Each point is reached from the start by the listed moves, each made once or not at all, plus a little noise. Say if it took an odd or an even number of moves. Then give how often each move was made.

Moves:
(1): 4.51; -0.64; -0.90; 1.30; -0.39; -0.41
(2): -0.28; 3.08; -1.69; 0.63; -0.16; -0.54
(3): 0.68; 1.98; 3.08; -1.86; 1.87; 0.29
Start: -0.72; -0.32; 1.00; -1.09; 0.53; 1.96
Points:
-0.17; 1.54; 4.23; -2.70; 2.59; 2.46 => odd (0, 0, 1)
-0.92; 2.61; -0.71; -0.59; 0.43; 1.26 => odd (0, 1, 0)
4.54; 0.74; 3.53; -1.92; 1.88; 1.71 => even (1, 0, 1)
4.27; 4.20; 1.61; -1.23; 1.94; 1.45 => odd (1, 1, 1)

Moves:
(1): 4.41; -1.48; 0.26; -0.62; -1.19; -0.98; 0.36; -0.36; 0.15
(2): 1.31; 4.79; -1.37; 0.23; 1.41; 0.35; -0.48; 0.32; 0.65
(3): -0.02; 0.33; 2.64; 0.42; 0.79; 1.27; 0.50; -0.07; 1.32
(4): 0.87; -0.68; -1.16; 3.47; 1.19; 0.61; -1.03; -3.11; 0.01
(5): 0.54; -1.43; -0.29; -1.32; 4.42; 0.05; 1.48; 0.72; -0.91
(6): 1.16; -0.21; -0.84; -0.91; -0.65; 3.48; 0.11; 0.17; -0.89
(7): -0.32; -0.02; -0.44; 1.11; -0.68; 0.19; 2.97; 1.55; 0.11
(8): 0.35; -0.10; 0.56; 2.03; -0.44; 0.09; -1.57; 2.77; -1.50
Start: 1.07; 0.29; -0.06; -0.15; 0.92; -0.13; -0.11; 0.99; 0.38
Points:
1.84; -0.91; 2.29; -0.95; 6.14; 1.26; 2.40; 1.83; 0.98 => even (0, 0, 1, 0, 1, 0, 0, 0)
3.37; -1.55; 0.25; 1.51; 6.95; 5.43; 0.94; -1.22; -0.19 => even (0, 0, 1, 1, 1, 1, 0, 0)
4.47; 4.02; -3.43; 5.47; 1.89; 4.89; -0.03; 2.60; -1.03 => odd (0, 1, 0, 1, 0, 1, 1, 1)
2.15; 5.75; 1.31; 0.38; 3.31; 1.20; -0.15; 1.52; 2.39 => even (0, 1, 1, 0, 0, 0, 0, 0)

Moves:
(1): 1.20; 0.36; 1.76; 1.69; -1.46; -0.25; 1.46; 0.89; -0.14; 1.77; -2.02; -0.74; -1.75; 0.29
(2): 0.27; 2.70; -1.20; 1.57; 1.99; -0.27; 1.11; -1.29; -0.89; -0.20; -1.10; -0.74; 0.35; -0.96
(3): -1.57; 2.52; 1.87; 1.59; -0.72; -2.06; -0.07; 0.01; 0.14; -0.39; -1.32; -0.09; -0.10; -2.48
(4): 0.29; -1.36; 1.16; 2.06; -0.73; -0.66; -1.34; -1.65; -1.56; -0.77; 3.24; 1.33; -0.87; -1.72
(5): 0.95; -0.26; 0.56; -0.92; 0.94; 0.30; 2.21; -0.38; -2.08; -1.33; -0.18; 1.18; 0.40; -0.67
(6): -2.79; 0.93; 1.88; -1.91; 1.80; 1.12; -0.68; -1.37; -0.14; -0.59; -0.03; 1.97; 1.41; -0.21
(7): -0.52; -0.07; 1.88; 0.08; -1.84; -0.21; 2.32; 1.86; 2.64; 1.69; 0.20; 1.62; 2.02; 0.74
(8): 1.21; -0.32; -0.58; -0.32; -0.93; 0.84; -0.16; -0.32; -1.07; 1.39; -1.13; 1.24; 1.22; 0.85
(9): 0.62; 0.34; 2.55; -0.35; 1.76; -0.69; -0.83; 0.13; 0.63; 0.24; 2.38; -2.04; 2.05; -0.59
(10): 0.77; 1.11; 0.23; 0.00; -1.82; 0.23; 0.00; -0.98; -1.38; -0.16; 0.68; -0.19; -0.94; -1.24
(11): 2.79; 1.59; 2.24; 1.90; 0.42; 2.12; 0.91; 0.82; -1.28; -1.91; 0.53; 0.57; 0.95; -0.82
Start: -0.90; -0.95; -0.30; -0.15; -2.28; 0.53; 1.17; -0.25; -1.31; -0.27; -1.27; -0.15; -0.71; 2.17
Points:
-2.95; 6.61; 4.27; 2.75; -2.45; -0.62; 3.02; -2.93; -3.73; 0.17; -5.10; 0.00; -1.70; -2.40 => odd (1, 1, 1, 0, 0, 1, 0, 0, 0, 1, 0)
-1.41; 2.01; 7.35; -0.03; -1.97; -0.35; 0.28; -4.82; -6.80; -1.85; 2.32; 3.20; 2.45; -3.84 => odd (0, 0, 1, 1, 1, 1, 0, 1, 1, 1, 0)
3.55; 2.87; 4.95; 1.55; -3.56; 0.48; 7.27; -0.35; -3.63; 3.11; -2.39; 0.16; 2.64; 0.62 => odd (1, 1, 0, 0, 1, 0, 1, 1, 1, 1, 0)
1.44; 6.00; 9.08; 2.87; -1.47; 2.58; 5.47; -0.16; -1.88; 0.47; -0.52; 0.35; 3.38; -0.53 => odd (1, 1, 0, 0, 0, 1, 1, 0, 1, 1, 1)
-3.51; 1.04; 3.72; -2.08; -3.97; 1.71; 2.75; -0.77; -0.17; 0.69; -0.38; 3.27; 1.83; 1.51 => odd (0, 0, 0, 0, 0, 1, 1, 0, 0, 1, 0)
